Each row is a point. To make a cloud, some directions were put in groups of two or more. Within a group, all points are equally far from the middle, so they leave a hole (a ring in 2 directions, a hollow ball in 3). The other directions are filled evenly. Then the cloud was stretched, turned, moved and blurred a little. Count the holes, and give their numbers of directions, smallest first.
In the rows, 128 means zero.

Cloud:
[[160  83 129]
 [169 156 214]
 [128  88 115]
 [178 139 196]
 [203 170  84]
 [200 165 147]
 [194 134 173]
 [101 124  73]
 [168  79 118]
 [143 104 175]
 [ 96 116 189]
 [219 141 131]
 [121 164  61]
 [156 206 184]
 [152  92 149]
 [173 176  66]
 [ 69 129 164]
 [137 192 100]
 [118  99  59]
 [117 184  90]
 [102 113  84]
 [149 193  99]]
Holes: 1 (2)

Cloud:
[[ 55 123 148 145]
 [ 89 163  73 208]
 [ 68 165  54 159]
 [ 94 165 177 142]
 [ 57 132  69 135]
 [159  90 158  74]
 [ 76 132 170  95]
 [112 184 140 209]
 [ 43 104 115 129]
 [109 124 114 218]
 [172 109  87 112]
 [ 67 151 125  68]
 [ 91 130 106  55]
 [107 177 169  85]
 [ 93 131  87 211]
 [177  89  87 138]
 [133 194 152  75]
 [185 105 124 121]
 [ 43 128 106 122]
 [185 117 108 165]
 [110 161 124 217]
 [ 57  78  81 145]
 [160 136 143  78]
 [152 112  76 197]
 [154 158  94 215]
 [ 44 123 107 133]
 [ 52 173  97 173]
 [148  81  67 179]
 [ 78 141 165 160]
 [162 120 169 101]]
Holes: 1 (3)

Cloud:
[[157 236 107 116 185  45 100 167]
 [150 107 102 172  85  67 129 142]
 [ 77 152 128 132 145  50 117 153]
 [125  92 136 124 136 178  84 153]
 [146  71 194 153 143 171  99 141]
 [146 246 118 133 135  60 150  93]
 [114 192 122 123 130 139  77  34]
 [151 144 208 104 130 172 130  90]
 [143 223 144 139 120 165 114  93]
 [145 166 230  92 128 156 157 124]
 [111 120 105 182 128 166 120 140]
 [112 220 181 159 138  74  30  89]
 [152 169 106  47 128  92 139 171]
 [ 31 141  86  76  93 132 125 120]
 [ 51 126  34  31 168 159 117 134]
 [ 93 219 184  51 149 145 129 126]
 [118 209 208  88 173 199 178 120]
 [154 180 147 144  89 139  97 201]
 [ 99  81  73  61 178 153 184 132]
 [117 161 227  98 135 169 117 135]
 [135 204 101 144 182 127  25 173]
 [156 179 114 117  98 144 186 126]
 [135 116 136  81 206 112 124 157]
 [167 170 107 162 125 141 108 104]
 [105 194 166  51 115 120  59 121]
 [119 188 232 126 108  84  97 159]
 [ 83 185  99 109 200 162  71 120]
 [173 193 125  66 202  66 122 116]
 [171 127 161 185  97  78  73  92]
 [161 150 163  60 183  87  86 169]
 [114 241  72 133 101 149 140 197]
 [100 170 112 106 128  47 149 161]
 [ 77 145 115  57  86 192  98  84]
 [144 133  54  96 143 150 196 129]
 [153 209  85 182 131  49 133 100]
 [137 179 136  98 107  30  74  87]
 [150 208 205 100 163  93  61 156]
 [143 134  89  64 192  78 197  97]
 [ 96 146 165 106 205 136 107  71]
 [157 170 122  96 155  45 183  85]
 [182 116 188  63 122 117 146 164]
 [128 174 190  88 216  72 106  96]
 [175 179 179 141 153 163 121 100]
 [127  88 115  98 179 127  44 128]
 [ 63 142 135 113 121 211  94 151]
 [148 114 210 133  76  91 167 117]
 [145 173 173 150 136 205 146 118]
 [126 127 181 171  91 118 117  92]
 [ 76 136 136 175 117  78  58 144]
 [161 245 135  73 162 100 118 103]
 [147 210 175 162  91  47  70 143]
 [173 133  83 123 104  96 133 151]
 [122 137 175 106 145  85 223 158]
 [133 173 165  49 140 137  65  97]
 [141  87 131  83 162  89 199 169]
 [ 61 118  78  34 166 132 186 122]
 [ 86 154  97 117 131  93  89  48]
 [181 112  81 114 174  88 181 112]
 [112 170 156  55 192  82  28 103]
 [128 107 188  54 195 105 103 105]
 [174 150 150 125 147 177 149 123]
 [151 183  77 189 126  89 104 170]
 [104 115  56 118 126 184 126 142]
 [ 91 155 197 148 190 112 111  88]
 [185 153 227 116 189 104  81  99]
 [113  59 102 135 155 122 204 129]
 [ 86 165 103  75 143 100 193 177]
 [143 113 188 106 202 142  93  64]
 [ 87 102 139 145 165  94 140 102]
 [125 248 106 114 178 144  69 186]
 [141  68 124 156 198 102 112 124]]
Holes: 1 (4)

Cloud (107 x 9):
[[129  85 107 153 165  98 200 153 124]
 [116 112 100 155 197 201 145 126  83]
 [169 141 190 146 156 195 145  79 137]
 [133 163 180 106 189 128 152  91 146]
 [122 111 175 179 104  98 144 136 115]
 [152 187 189 126 126 142  80 144 156]
 [ 81 103 153 201 132 146 112  74 186]
 [ 91 157 104 176  87 182  85 106 118]
 [153  70 117 114 108 112 124 105 118]
 [140  96  97  73 106  91 121  99 165]
 [ 87 129  90 153 147 209 142 156 104]
 [146 174 128 185 170 129  87 139  49]
 [ 99 175 146  63 139 152 114  84 179]
 [ 72  92  61  58 156 100 133 105 168]
 [157 206 162 134 133 174 141 141 171]
 [131  65 137 112 133 142  78 139 166]
 [ 83  94 105  86 183 123 165 168 164]
 [ 75 144 198 167 120 128  76 167  98]
 [191 104 160 105 124 136 127 149 180]
 [138 155  74 172 186 182 111  41 143]
 [121 157 186 191 166 197 140 126 148]
 [ 81 161 201 108 177 141  84 102 165]
 [111 159  84 176  98 192  91 151 165]
 [115 176 109 209 166 202  82  85 113]
 [141  85 134 105 206 160 139 113 184]
 [125  97  73 119 133  88  81 101 129]
 [ 91 113 135 205 164 158  57 119 162]
 [187 158  88 221 145 150 101  84 163]
 [151 167 139  83  97 165 101  85 170]
 [ 73 132 178 137 164  65 145 131 161]
 [ 96 222 129 192 173 175  72 115  97]
 [176 126  78 164 129 146 196 155 122]
 [146  92 149 137 158 112 129 159 203]
 [ 52 171 174 115 145 142 132 112 102]
 [143 200 170 180 155 163 119  69 141]
 [175  98  82 164 155 136 205  70 137]
 [111  91 172 192 182 162 111 109 164]
 [ 56 174 143 163 175 187 145 132 111]
 [108  71 169 139 123  96  81 100 186]
 [138 142  79 125 178 150 202 143  89]
 [196  99  67 173 163 169 185 128 158]
 [118  74 149  86 121 122 195  96 174]
 [ 79 176  83 133 109  94  99  86 134]
 [ 87 119 159  90 198 102 142  86 177]
 [ 86  90 119 103 226 123 129  93 133]
 [173 179 107 164  87 158 113 143 131]
 [149  79  90 146 146  84 171  93 120]
 [119 106  88 145 160  61  95 109 148]
 [124 109 141 159 202 149 127 187 109]
 [146 130 126 113 106  71 167 110 148]
 [108 180 165 238 128 157  88 139 111]
 [127 169 125 155 121 179 172  49 165]
 [ 79 184 122 144 165 173 155 118  66]
 [165 172 113 232 116 167  85 114 123]
 [101  88  81 162 158  76  96 115 164]
 [123 103 152 126 138  95 119 195 147]
 [ 91  88 151 158 163  74 158 147 145]
 [123 149 124 226 136 148 129 204  83]
 [130  84 101 178 170 111 108 180 119]
 [121 191 131 224 111 119 123 173  90]
 [ 92 175 130 125 187  77 105  75 143]
 [108 204 126 121 113 181 100 131 126]
 [ 92 137  52  95 114 119  83 110 168]
 [147 157  47 169 119 103 120 122 157]
 [188  63  96 159 110 157 109 117 131]
 [122  82 114 116 190 120 129  66 101]
 [ 93  98 118 128 191 179 141 139 183]
 [191 128  67 176 153 215  98 105 159]
 [ 35  96  93 157 190 104 147 122 144]
 [188 149  98 140 149 127 103 149 125]
 [ 68 185 137 142 102  76 137 154 165]
 [ 65 173 172 114 148 181  84 133 167]
 [ 39 181 124 169 176 129  73  85 145]
 [110 157  40 187 201 160 172 121 107]
 [146 126 164 195 183 193 138 127 109]
 [109 140 168 159 165  61 160 165 106]
 [136 144 136  99 134 160  46  95 213]
 [134 133 129 128 126  82  65  84 169]
 [ 74 125  49  99 208 140 120  74 153]
 [119 212 139 192 145 123  62 105 127]
 [145 148 176 144 142 168 199 128 176]
 [126 170 170 117  84 148  61 113 192]
 [103  57  52 101 138 136 121 131 128]
 [187 152  77 155 140 194  87 106 131]
 [ 74  71  67 130 133 148 116 169 111]
 [110 106 123 218 197 160 102 136  85]
 [115 166 141 103 135 123 174  74 137]
 [171 149  94 105  84 115 122 109 179]
 [142  95 118 148 153  63 150 149 121]
 [133 165 101 140 212 128  97  77 173]
 [143 102 142 186  71 162 131 149 127]
 [174 149 107 115 155 171 120 136  99]
 [128 177 121 121 120 157 186  80 156]
 [ 23 113 106 134 188  88 116 103 154]
 [ 87 211 192 191 171 131 120 162 133]
 [151 164  83 187 184 147  61 102 131]
 [120 144 160 223 117 188  82 117 110]
 [115  79  92 172 161 110  81 164 109]
 [181 101  81 217 165 137 150 123 132]
 [130 183  93 179 162  98  64 125 141]
 [112 148 138  91 128 118 163  96 249]
 [117 182  68 154  97 117 157 116 146]
 [142 100  65 172 176 131 106 174 128]
 [146  97 147 127 151 169 153 178 145]
 [154 119  91 130 160 125  63 134 164]
 [ 70  89  94 125 164 160 179 154 150]
 [ 68  98 106 168 139 109 189 176 115]]
Holes: 2 (4, 4)

Cloud:
[[198 154  61 181  65  86 128 146 103]
 [127 124 160 212 126 115 134 127 181]
 [158 117 127 159 152 119 119 209 150]
 [133  75 120 220  61 142  79 136 171]
 [ 76 122 127 140  47 149 127 150 213]
 [168 101 127 187  67 134 157 148 187]
 [231 109 107 186 106  81  99 169 208]
 [ 75  73 177 151 179 127 191  73 132]
 [ 93 174 162 153 138 145 122 124 127]
 [135 197 199 158 224 187 115 147 154]
 [ 91  68 124 178  89 143  93 127 157]
 [124 120 136 153 212 111  86 137 169]
 [172 168 176 136 132  76 169 189 204]
 [190 125 131 152 136  66  72 167 159]
 [ 90 184  68 144  98 186 118 200 147]
 [ 73 134  94 144 133 137 158  61 173]
 [146 169 153  39 134 132  94 184 149]
 [110 137 187 148 121 129 119 179 155]
 [ 47 113  77 139 153  65 133  75 166]
 [214 150  65 136 134 101 116 158 132]
 [178 165 190 188 154 135  48 162 108]
 [155 240 101 127 117 140 126 137 152]
 [157 111  76 221  67  83  93 138 153]
 [122  72 178 148 108 180 161 206 209]
 [152 135 176 159  44 222 170 176 138]
 [236 164 221 152  60 159 118 204 144]
 [128 101 198 213 174 104 121  71 106]
 [ 65 136 120 116  74  70 136  83 164]
 [129 123 157 135 176 184  55 211 186]
 [ 14  80 191 131 184 123 178 124 157]
 [ 90  69 152 139 161  65 157 113 155]
 [154 114 109 202 122 118 119 172 190]
 [146 200 134 137 124 198 128 202 111]
 [154  86 159 101 161 154 154 158 168]
 [175 163 125 132 165  55  74 132 173]
 [ 74 124 119 164 142 115 126 239 157]
 [149 202 188  81 146  80 159 120 167]
 [151 175 151 125  89 131  78 104 196]
 [ 41 169 140 109 121 159 152  53 180]
 [ 88 153  66 129 146 134  98 232 214]
 [ 64 155 207  68 169 158 129 154 145]
 [193 166 167 179  93 167 192 150 208]
 [183 114 142 118  90 135 177 196 128]
 [195 173 118 179 127 108 160 169 201]
 [ 15 152 119 131 135 150 144 132 199]
 [212 153  74 117 125 127 136 176 137]
 [136 197 178 105  82 163  57 125 173]
 [141 198 196 143 134 147 145 109 202]
 [118 157 147 102 169 114 195 162 153]
 [ 79 159 129 112  14 155 127 115 165]
 [165 109 147 155  67 119 141 209 105]
 [104 147  96 118  98 127 141  88 117]
 [214 186 140 122 129 148  94 209 172]
 [158 156 163 114 112 143  86  94  82]
 [132 172 149  84 195  99 111 135 172]
 [ 74 193 144 125  97  96 134  70 170]
 [216 120 142 152 154 105 104 185 166]
 [119 150 187 146 210 163 130 105 133]
 [181 145 132 179  69 121  92 155 189]
 [160  99 175  95 147 139 132  79 170]
 [249 144  72 138 118  82  87 183 201]
 [204 130 122 156 132 181  98 150 128]
 [105 107 144  97 181 171 165 165 150]
 [123 162  88 215 102 106 110 159 195]
 [145 176 163 201 104 158 154 171 175]
 [107 125  84 138 157 128 123 175 180]
 [183 159 123 163 143  92  67 197 158]
 [153 115 171 153  74 215 134 213 161]
 [100 106 115 172 181 164 113  55 141]
 [113 140  63 108 100 124 103 173 217]
 [201 163 138  73 141  44  53 133 122]
 [138 134 192 123  67 154 170 177 174]
 [122 143 184 151 144 163 105  67  74]
 [227 150  74 136  90 145  71 163 162]
 [120  22 185 141 115 112 103 131 155]
 [140 101  83 184 150 200 122 147 129]
 [202 172 172 148  71 149  86 207 193]
 [183 124 182 137  46 130 126 159 129]
 [192 168 144 150 141  90  64 150 126]
 [113 148 162 148 198 112  97 143 149]
 [201 154 229 147  96 132 100 154 123]
 [190 190 165 123 176 118  84 162 176]
 [ 95 151 111 163 129 117  99  82 181]
 [ 73 152 144 101 141 214 151 112 155]
 [159 178 185 234 140 165 141 137 167]
 [173 229 105 141  74  91 102 145 150]
 [148 214  79 161 124 100 107 160 180]
 [185 183 138 119 129 135 111 157 168]
 [110 126 186 147 109 171  26 138 181]
 [184 243 126 166 109 173  74 153 153]
 [151 209 105 168 120 155  66 195 185]
 [110 142 110 152 122 142 127 223 218]
 [118 143 125 190  62 175 157 118 191]
 [ 34  91 116  86  97 101 194  66 166]
 [177  96 103 182  80  62  83 175 116]
 [ 75 116 143 119 131  98 142 145 207]
 [135 162 115 178  54 161 181 146 227]
 [151  84 139 178 148 111 115 168 145]
 [221  85 141 222 111 151 106 164 133]]
Holes: 0

Cloud (105 x 9):
[[116 173 141  98 171  74 105 136 145]
 [148 197 190  96 148  90 114 114 160]
 [194 146 111 120 152 182 137  56 170]
 [149 127 167 129 117 142  78 185 122]
 [134 157 122 120  95 113 163 208 112]
 [100 140 123  54 107 133 129 149 188]
 [201 169 145 189 164 179 189 146 126]
 [196 105 127 138  94 135 143 109  91]
 [114 178 122  96 103 171  63 126 126]
 [107 104  38 137 106 113  96 131 143]
 [ 89 131 178  68 123 143  90  91 131]
 [240 155 153 118 163 166 147 119 112]
 [207 147 164  90 194 130 135  87 159]
 [132 214 146 130 154 110 141 223 143]
 [165 125  77 135 136  84 140 120 144]
 [ 67 169 124 156 105 136 114 131 155]
 [141 165 169 140  64 135  84 124 126]
 [151  88 148  90 148 134 123 155 105]
 [143 220 154  95 129 145 174 169 149]
 [147  74 159 121 129 115 100 141 106]
 [177  98 115 140 181  74 158 186 166]
 [118 136 166 117  71 134  54 181 164]
 [141 163 146 142 206 139 169 146 183]
 [182 123 111 130 167 155  96 151 157]
 [ 97 136 122  83 114  70 103 154 106]
 [119 178 198  82 158 137 132 116 166]
 [209 146  81  91 131 165 111 100 130]
 [103 103 145 169 143 164 140 153 150]
 [156 218 137  94 154  91 164 151 156]
 [ 84 111 176 124  89 122  82 137 115]
 [147 104 132 103 161 129  67 158 200]
 [119 102 119 141  47 142 117 174 137]
 [154  27  82  99 112 113  77 157 169]
 [144  52 122 121 132 101 100 194 113]
 [194 171 131 147  79 163 138 131 101]
 [ 95 178 177 169 103 107 141 131 151]
 [114 149 166 132  58 152 110 126 155]
 [ 91 177 173  91 142 129 137 119 128]
 [111 149 167 154 163 163 137  88 140]
 [133 162 216 112 109 143 124 188 146]
 [122  45 139  49 140 138  91 139 166]
 [166 140 100 188  94 117 134 135 137]
 [ 78 142 143  28 125 138  91 160 175]
 [171  84  70 141 163 107 102 147 130]
 [150  74  42 122 151  93 116 145 142]
 [110 166 145 129 134 153 104 143  84]
 [126  82  38 139 107  96 102 179 149]
 [ 57 138 108 104  96 145 107 168 190]
 [189  74 106 140  94 139 114 111  76]
 [152 133 160  78 151 205  93  63 123]
 [150 146 143 117  50 156  96 145 109]
 [135 193 200  65 140 150 124 119 139]
 [128 143 172  55 131 106  63  95 140]
 [165  56  89  78 140 119  93  89 143]
 [107 136 120 149  69 154 113 112 157]
 [103 166 153  80 111 144  71  62 167]
 [183 125 161 182 130 157 121 132  94]
 [170 249 202 101 162 162 144 117 134]
 [117 174 146  98 146 101 128 242 139]
 [210 139 139 142 116 169 176 114  93]
 [100 166 130  62 125 119 139 149 159]
 [212 131 168 168 116 193 150 100 104]
 [156 170 169 128 180 174 161 135 141]
 [117  93 108  97  84 167 139 102 141]
 [146 112 113 109 185 148 159 139 177]
 [166 104 146 100 134 211 132 150 164]
 [169  82 108 151  82 202 109 104 108]
 [174 149 125 202 146 177 188 130 161]
 [ 91 143 160  81 106 192  76 168 164]
 [ 89 145 136  72 116 131  58 140 206]
 [120  66 125  93 159 128 148 150 137]
 [110 201 119 153 136 109 111 137 162]
 [171  91  80 131 154 149  91 156 144]
 [176  81  82 145 159  94 113 141 134]
 [133 185 191 139  99 106 141 172 121]
 [116 124 175  52  72 123  76 162 149]
 [ 93 117 133  94  78 108  97 128 159]
 [ 75 121 110 124  60 163  88 146 164]
 [ 86 148  84  77 139  74 117 165 147]
 [148  96 165 173 146 109 140 149 157]
 [128 207 193 171  95 155 140 177 143]
 [171  91  84  98 114  96 124 124 112]
 [124 144  79  60 111 117  66 160 161]
 [127 107 196  73 129 149 115 171 157]
 [203 153  98 163 124  97 157 125  87]
 [ 92 190 152 182 121 126 118 151 165]
 [ 94 120 140 132  65 106 125 177 139]
 [140  60 157  71 130 153  90  83 133]
 [157 147  72 159 110  98 132 185 127]
 [206 105 109  93 163 129 107 105 174]
 [142 193 156  97 132 184  66  95 123]
 [190  97  77 132  97 121 101 125  95]
 [137 134 180 141 146 168 152 139 115]
 [128 142 172  89  52 155  90 103 109]
 [127 113 108  98 200 118 151 183 156]
 [ 99 167 177 135  79 156 108 166 197]
 [113  74  85 135 152 131  69 180 157]
 [ 94 140 190 148  95 139  99 174 169]
 [107 184 190  81 139 126 133 125 169]
 [168 165 161  88 160 145  96 205 162]
 [180 129 124 131 147 106 182 100 147]
 [ 90 123  88 108  94  94  57 210 158]
 [234 136 141 162 121 187 122 126 133]
 [150 131 191  89 144 161 124 125 119]
 [104 148 144 102 184 107 113 142 182]]
Holes: 2 (2, 4)

Cloud (91 x 9):
[[ 30  69 177 137 119  84 126 152 149]
 [102 101 114 121 137 184 129 193  94]
 [ 59  69  93 108 160  73 172 164 166]
 [100  85 139 160 134  57 163 156 192]
 [150 215 205  92 133 152  77 147 118]
 [194 117  97  78 151  77 140 185 146]
 [107  61  97 142 109 117 164 111 171]
 [ 79  71 223 113 148  48 147  71 141]
 [ 62 136  98 132 154  95 114 115 203]
 [113  32  99  70 140  93 175 189 148]
 [168 191 162  98 133 143  93 101 189]
 [134 101 195 101 101 188 133 149 109]
 [128 151 166 102 167  79  96 177  98]
 [ 91 154 145  81  99 140  56 141  82]
 [171 113 136 116 150  37 129 176 121]
 [114 126 157  78  83 173 166 119 147]
 [134 108 150  52 140 115  86 170 153]
 [141 150 166  73 147 126  60 114 125]
 [ 97 178  95  61 121  95  96 162 119]
 [ 43 111 172 102 154  57 166 119 147]
 [155 172 249 107 129  73 113 124 143]
 [ 88 140 126 143  63  99 139 160 197]
 [126  75  91 136 117 108 173 128 104]
 [ 99 142 120 180  83  63 121 146 195]
 [129 161 171 122 113 169  86 159 175]
 [ 76  90 198 122 109  70 181 135 187]
 [116 203 165  88 145 137  80 161 103]
 [ 71 127 140  93 122  58 148 107 128]
 [130  88 101  32 193 184 142 150  86]
 [156  43 152 157 119  46 125 151 166]
 [ 89  10 153 170 137  53 146 126 164]
 [158  72  89 100 189 204 136 168 121]
 [138 184  89  89 120 150 105 173  87]
 [146 180 174 181 115 102  71  85 158]
 [112 122 154 102  97 144 183  92 167]
 [158 184 166 128 147 106  90  78 171]
 [162 156 172  69 150 137  66 157 105]
 [152  95 173 123 167 114 102 166 164]
 [ 52  79 129 138 136 111 113 114  98]
 [ 62 106  87 143 159  88  97 164 166]
 [131 122 109  84 164 162 159 212  80]
 [131  88 206  93 134 134 158 148 172]
 [ 90  93 109 104 149 154 136 110 171]
 [ 99 114 169 139  93  96 170 162 190]
 [181  85  60 120 172  59 123 153 126]
 [ 90  94 158  93 154 187 110 148 106]
 [ 49 144 233 140 109  96 156 122 178]
 [ 94  84 209 164 107  76 143  69 221]
 [103 134 145  95 102 138 141  75 130]
 [112 159 206 149  58  39 126 122 220]
 [161  65 109 137 126  76  79 111  97]
 [125  99 207 178  86  70 127 143 196]
 [ 22 129 109  43 196 129 148 176 145]
 [ 48 101 127 113  94  99 160  92 201]
 [ 82 113 125  68  97 155 162 146 161]
 [106 102 114  86  80 175 159 155 130]
 [113 158 155 110 132 113  55 171 141]
 [ 78 113 108  70 160 167  93 144 164]
 [ 75 143 120 105 172  98 111 117 106]
 [ 90  57 124 201 127 104 121 131 157]
 [129  53 153 162 157  52 116 149 170]
 [140 135 159 106 103 127 129  70 124]
 [152  89  78 124 109  95  78 114 112]
 [ 45 133 107  66 155  92 143 178 191]
 [216 125 163 170 107  94 108 106 153]
 [108 164  89  80  94  80 105 134 166]
 [181 122 162 119 118  89 149 140 199]
 [167 166 146  26 166 138  96 137 119]
 [114 119 123 124 177 196 122 152  95]
 [112  88 152  43 141 175 126 176  78]
 [ 47 122 178  72 109 174 111 140 138]
 [134 192 148  91 149  51 140 138 162]
 [ 78 170 222 108 151 103 106 128 119]
 [ 76 111 169 165 151  84 172  91 205]
 [ 77  75 183  63 114 128 119 116 181]
 [191 129 103 195 149  93  94 139 122]
 [ 50  96 216  62 119 105 147 151 146]
 [ 68 119 190 102 126 135 141 168 143]
 [101 167 103  88 164  89 126 123 121]
 [130 121 151  65 158  19 127 129 164]
 [163  57 181 122 125 129 175 162 150]
 [112 150 121 156 108  87 109 104 115]
 [107  72 149 104 112  66 175 110 123]
 [ 48  81 109 121 142 116 139 179 128]
 [ 80 132 171 134 133  32 100  76 141]
 [154  68 136  80 119  80 110 188 145]
 [ 63 177 161 121 120 182 115 143 180]
 [154 159 237 146 176 140 141 129 122]
 [102 183 127 103 126 138  89  94 117]
 [160 160 167 102 167 119 103 105 197]
 [ 71 106  91  66 174 118 158 127 117]]
Holes: 2 (2, 4)
